Every row gives one point. Each copy is the shape, with its points in the same order, turned, moved and blurred by noise. Is it also mirrored, or only turned?

Shape (8 x 3):
-32 31 2

-38 36 32

13 22 -12

38 36 -7

22 -3 -32

2 -22 3

-4 -35 24

-2 -48 -18
Copy 1, 8 rows:
-18 16 40

-49 31 41

19 10 16

39 35 16

28 -8 3

-7 -10 -18

-20 2 -31

-1 -28 -28
Copy 1 is: mirrored
Copy 2 (8 x 3):
-28 -15 36

-55 4 34

14 1 35

25 27 50

37 -7 19

3 2 -15

-15 18 -26

17 -12 -37
Copy 2 is: mirrored
Copy 3:
-24 32 -11

-31 37 12

18 23 -19

51 39 -17

36 -10 -30

18 -14 3

8 -26 32

26 -43 -14
Copy 3 is: only turned
Copy 4 (8 x 3):
22 9 -55

4 26 -73

27 22 -8

33 46 4

22 -1 18

-17 -1 -6

-39 -1 -14

-21 -32 11
Copy 4 is: only turned

Shape:
0 -7 -10 -29

-14 -26 -11 8

-17 7 -3 28

-25 -38 -16 5

-47 -50 28 -46

44 45 -20 44

-18 11 -12 8

31 -12 27 -15

-21 1 27 1

27 8 -21 18
Copy 1:
0 -1 26 44

-28 -30 28 21

-25 -13 7 -8

-35 -36 35 27

-4 -20 99 27

5 -8 -65 4

-23 -1 8 8

38 -25 21 24

3 -7 36 -6

-6 -19 -21 21
Copy 1 is: mirrored
Copy 2, 10 rows:
23 -1 20 -3

-12 11 32 7

-25 31 -4 23

-14 11 47 9

52 27 68 16

-53 -21 -61 6

-13 31 6 -6

26 -23 4 37

9 26 8 27

-29 -19 -18 4
Copy 2 is: only turned
Copy 3 (10 x 4):
21 16 -5 4

-17 14 -1 -15

-24 -23 7 -5

-18 23 -5 -31

23 53 45 -41

-29 -47 -28 55

-4 -18 -1 -7

2 27 18 41

-4 -3 35 -2

-17 -11 -24 30
Copy 3 is: mirrored

Shape (11 x 6):
-39 -18 24 -27 9 37

3 8 -31 -12 -25 16

-21 -28 -37 39 37 -41

17 10 27 -32 29 -30

-22 16 -33 -2 -3 36

-7 -4 24 -38 36 -29

-23 41 -17 7 -10 39

-15 42 -14 5 -2 -34

7 11 -24 17 -10 1

9 20 48 33 -12 -37

7 33 -27 -25 42 0
Copy 1 (11 x 6):
-58 -1 13 17 -3 43

11 -10 -11 12 -35 11

-13 16 51 -64 -39 -20

-7 -26 25 -12 44 -1

-16 8 5 31 -42 2

-32 -28 27 -20 37 1

-5 4 18 55 -38 11

21 -27 51 6 -15 -11

23 4 12 -3 -30 4

38 2 66 -10 21 39

-20 -7 9 16 7 -45
Copy 1 is: mirrored
Copy 2 (11 x 6):
9 20 -26 -50 7 21

-7 10 39 -15 -33 2

39 -28 -5 1 -24 -74

-16 32 15 -8 43 -42

9 22 7 -8 -46 8

-11 28 -4 -23 35 -45

-2 19 2 11 -39 28

-30 -4 9 27 -11 -31

11 -2 32 8 -24 -12

-5 -27 24 34 50 -11

-3 55 9 7 -17 -36
Copy 2 is: only turned

Shape (14 x 8):
104 5 -9 17 -52 25 -12 -11

-26 -2 -5 10 10 35 13 4

-18 3 44 -4 -1 30 -22 3

2 29 10 8 10 -3 -12 13

-29 -23 -36 -10 -34 -10 -5 15

-31 36 6 -27 -48 5 -4 -18

27 -3 -22 27 39 -25 -8 -56

-26 -8 -24 15 33 31 -34 15

7 -26 -17 18 27 33 -14 -15

-33 38 18 7 28 -11 17 13

-15 27 -35 -6 42 -24 3 6

27 -28 -24 28 28 -49 4 10

-35 42 -8 29 -23 20 -4 -8

-28 -30 -36 -12 23 11 -17 -9
Copy 1 (14 x 8):
45 25 73 31 -55 -44 -41 -11

7 -22 -4 12 14 35 -27 -18

-3 -41 20 -16 36 -11 8 -16

-15 -2 8 -18 11 -13 -38 -7

14 -1 -21 -20 -29 32 10 16

-22 -53 -15 0 -33 -11 7 4

4 7 21 24 16 5 -69 68

-19 2 17 -14 20 60 -30 4

16 -3 40 13 29 40 -35 16

-33 -24 -32 -20 32 -8 -54 -3

-35 15 -39 7 14 15 -41 24

32 45 -12 -17 12 4 -52 38

-21 -51 3 -17 -17 13 -39 -13

-2 1 1 6 15 59 -7 35
Copy 1 is: mirrored
Copy 2 (14 x 8):
-75 27 -24 -28 30 -57 -62 45

13 -16 -37 10 -15 0 -25 17

7 -35 -19 16 -4 -32 5 4

-4 14 -20 17 18 -6 11 8

3 21 17 -13 -52 -2 -9 24

38 -8 32 10 1 -40 -35 19

-40 27 -21 -2 24 27 -43 -52

-23 -4 -37 44 -39 12 -4 1

-41 -12 -38 11 -19 12 -25 1

42 8 -20 12 18 10 23 -5

10 27 -5 23 4 48 0 -3

-42 52 -21 -27 -1 31 9 -16

39 18 -28 31 -5 -26 -26 8

-21 -8 -1 14 -44 34 -22 -3
Copy 2 is: only turned
Copy 3, 14 rows:
71 8 38 -22 65 65 -37 -14

-6 -1 -17 -30 0 -8 13 1

12 -38 -5 -9 -14 -15 -22 30

9 1 2 17 17 -12 2 29

-19 33 16 -26 -27 20 -21 12

-14 -25 55 -13 -16 0 -19 27

-31 -7 -10 34 47 55 15 -18

-31 13 -38 -20 19 -25 -14 13

-12 -2 -36 -25 20 23 -3 -10

1 1 5 27 -6 -30 36 29

-42 27 6 37 17 -10 19 3

-1 53 -22 37 12 52 19 -2

-21 -14 24 -34 25 -14 18 45

-54 15 -23 -15 -7 13 -15 -14
Copy 3 is: only turned

Shape:
-16 -2 -14 -52 -45 -27 15 -28 -16

12 6 -5 17 4 -8 -26 6 46

41 -5 -12 2 7 33 -47 18 10

-7 25 15 22 -25 20 24 33 46

10 8 -29 -31 -56 -37 -10 -18 -9

27 -26 8 20 31 -19 -25 37 6

12 42 49 37 -37 11 4 -12 51

34 24 39 10 -30 7 6 29 25

10 -13 18 11 11 5 -35 9 24

30 13 -13 -2 17 9 -3 -17 15

-21 -25 -14 -13 -44 -11 -5 -47 -40

-39 9 -4 -44 -13 -22 -14 -4 -37

57 -31 -8 4 36 11 -14 0 17

6 38 11 57 -19 3 6 27 14

-17 22 1 -18 -21 -34 -9 -32 -42
Copy 1 (15 x 9):
28 -32 -53 -30 -25 -6 -32 -21 2

-3 -47 39 4 27 3 16 6 8

10 -4 41 -5 50 44 -7 -17 -10

8 -53 36 -18 -26 43 29 24 23

24 -44 -18 -36 -9 -8 -33 -21 -35

4 8 42 8 23 -5 45 -23 -10

30 -68 75 -1 -36 22 -9 26 34

26 -34 63 -29 -22 28 13 -10 20

20 -14 39 6 31 7 12 2 18

-12 -26 23 16 9 21 -11 -21 8

55 -11 -41 15 -20 -5 -35 2 -36

9 13 -40 -32 -13 -12 -24 14 -5

3 -2 30 30 33 26 12 -49 4

-1 -33 58 -3 -33 35 23 25 -14

14 -5 -14 -5 -36 -22 -44 9 -19
Copy 1 is: mirrored
Copy 2 (15 x 9):
16 64 7 -27 5 -9 -11 -47 -27

38 -25 0 -10 -13 -14 -4 27 -16

41 -12 -29 -16 8 41 -21 45 -3

49 -15 -23 36 -16 -17 24 -9 16

30 57 -6 -33 -21 -24 -29 -16 -41

11 -25 14 -17 -39 42 -15 34 9

62 -11 -1 64 1 -45 -7 12 14

58 20 -12 36 -21 3 0 16 23

31 -27 10 -7 1 26 -27 22 3

19 7 -7 -6 19 9 5 34 -20

-20 43 1 -10 3 -1 -50 -39 -40

-5 35 -7 -45 9 6 -20 -41 10

20 -9 11 -5 6 50 2 60 -25

12 -14 -31 42 -38 -32 -6 23 17

-20 48 4 -17 5 -24 -42 -16 3
Copy 2 is: only turned
Copy 3:
-66 7 22 -15 9 27 48 6 -7

3 -33 -4 3 -3 -3 -27 -23 12

13 -37 -40 30 -20 -1 2 -18 -23

20 4 22 5 -47 -6 -4 -11 45

-75 -17 19 2 -1 2 33 -17 -13

37 -39 -5 4 20 -34 2 -5 -19

3 37 21 2 -44 -7 -46 -40 17

21 13 29 22 -36 -13 1 -33 -2

20 -24 -13 -4 -5 -2 -19 -8 -18

-6 -3 -26 26 15 6 1 -20 10

-69 14 -18 -37 2 -1 35 17 -25

-46 -6 19 -2 10 19 27 52 -24

30 -24 -43 15 27 -7 14 -38 -12

5 7 11 19 -38 -49 -22 -4 28

-63 19 14 3 18 -4 10 30 -23
Copy 3 is: mirrored
Copy 4:
-14 31 57 -24 5 36 25 8 20

10 -29 -7 25 -7 -8 -3 -42 44

24 -9 -19 28 -21 23 -30 -44 -9

-23 -46 -26 -4 7 32 -28 -2 65

6 26 40 -5 -11 52 37 -17 20

12 -32 -18 9 -56 -30 -12 -22 3

-26 -76 -13 -10 29 35 4 -43 51

6 -62 -16 -24 -15 38 -16 -23 34

-6 -36 4 14 -16 -5 -24 -35 8

13 1 -22 -3 16 0 -4 -25 11

-50 32 42 -13 -5 28 30 -14 -17

-14 4 52 9 -11 26 17 44 -12

31 -2 -22 -13 -21 -24 -29 -49 -3

-22 -51 -47 8 -10 31 11 -9 40

-17 -1 34 -5 7 25 51 19 -15
Copy 4 is: only turned

Shape, 15 rows:
38 30 19 18 27 -20 43 -12 -24 -20 -24

13 -34 -30 -6 -45 2 -5 26 -9 -43 21

2 -23 -10 0 -15 12 39 17 7 -4 17

44 -34 -7 -24 -11 5 -8 -10 18 -22 26

38 16 28 28 42 0 1 54 -14 -7 -41

10 26 46 9 6 -11 10 -20 11 -37 -24

-11 8 7 27 46 -37 -8 40 -42 15 -59

11 -8 1 -21 -54 0 9 43 8 -18 0

30 -1 -33 19 -52 30 -2 14 -2 -16 -10

34 44 45 11 26 -13 -6 -37 -28 15 -32

18 9 13 -7 21 19 15 -11 -7 -11 -76

24 48 38 0 26 -6 23 -19 15 23 -23

-1 12 40 12 30 24 5 19 -46 -4 -20

-2 2 -39 -4 -8 15 -13 17 21 -41 36

6 -47 -4 34 -45 13 7 14 34 -19 19
Copy 1 (15 x 11):
-31 -16 -3 49 -7 -24 38 -7 32 -43 5

19 -27 -9 8 -22 61 37 -23 -41 -8 -2

10 -17 0 9 -13 -9 27 -27 -48 -2 6

13 -53 -11 9 -41 27 17 -4 -12 15 12

16 20 -7 69 20 -11 55 34 16 -16 13

-32 -3 -7 25 -19 -15 33 1 34 -8 -39

32 46 31 37 18 0 37 25 29 -64 3

26 6 -21 17 -46 15 56 -26 -33 7 -6

4 -13 -58 -13 -4 25 52 -9 -32 -18 11

-2 -10 -20 27 -6 -33 14 6 81 -38 -5

-16 1 6 -10 3 -27 69 18 39 -14 8

-15 9 -23 30 -23 -58 14 6 42 -14 6

21 6 3 36 38 -14 34 -17 37 -10 -1

-16 1 -17 10 -15 43 -3 -12 -36 19 15

14 -36 -27 1 -11 10 25 3 -70 -4 -38
Copy 1 is: only turned
Copy 2:
-40 -8 -6 32 -15 10 6 55 -7 -48 -14

-19 2 -36 3 46 -18 20 -7 -3 14 58

-31 -6 -41 -9 15 11 8 -14 8 14 -16

16 -9 -45 -24 4 -17 33 12 11 -7 20

-57 -58 32 12 -31 -8 24 35 -18 -10 -3

-29 -1 4 15 -38 21 -20 60 28 -15 19

-63 -20 53 44 -40 -33 10 0 -23 -17 -4

-44 16 -11 -17 25 -4 24 18 3 44 25

-23 3 -32 -14 19 23 11 -2 -46 6 36

-7 7 31 -5 -40 4 -14 62 -16 -61 -11

-61 -3 -11 -15 -58 -4 -15 30 -20 -29 7

-12 5 12 0 -44 23 -7 51 2 -11 -44

-51 -34 34 -10 -9 -13 -25 23 -3 -28 -3

5 -24 -49 7 24 -14 -17 5 -7 38 24

-7 -1 -31 -2 16 41 18 -37 16 25 33
Copy 2 is: only turned
Copy 3, 15 rows:
11 23 -36 -15 21 -15 -17 -2 -30 52 -9

-25 -24 23 62 -29 -11 10 -19 -3 3 -28

-21 -14 -27 30 -18 9 13 3 2 -2 -3

-16 -36 14 26 -1 -43 29 13 2 4 -5

25 6 -3 -37 -6 28 6 17 3 72 -39

15 22 -11 -4 35 -15 -21 32 -27 9 -39

11 28 10 -55 -14 40 -49 -17 26 48 -26

-37 4 21 37 -33 11 20 19 -18 3 -30

0 -37 23 51 -22 22 -2 7 -36 20 -3

38 24 1 -56 22 -18 -26 16 -42 21 4

11 -6 -16 -23 -19 -5 -58 48 -18 37 -19

16 33 -21 -35 22 -1 -8 49 -26 20 14

48 16 -20 -33 -28 8 -10 1 -6 16 -34

17 -10 16 72 -2 -6 15 8 28 4 -3

-25 -53 -2 44 8 26 20 4 -3 -20 -30
Copy 3 is: mirrored
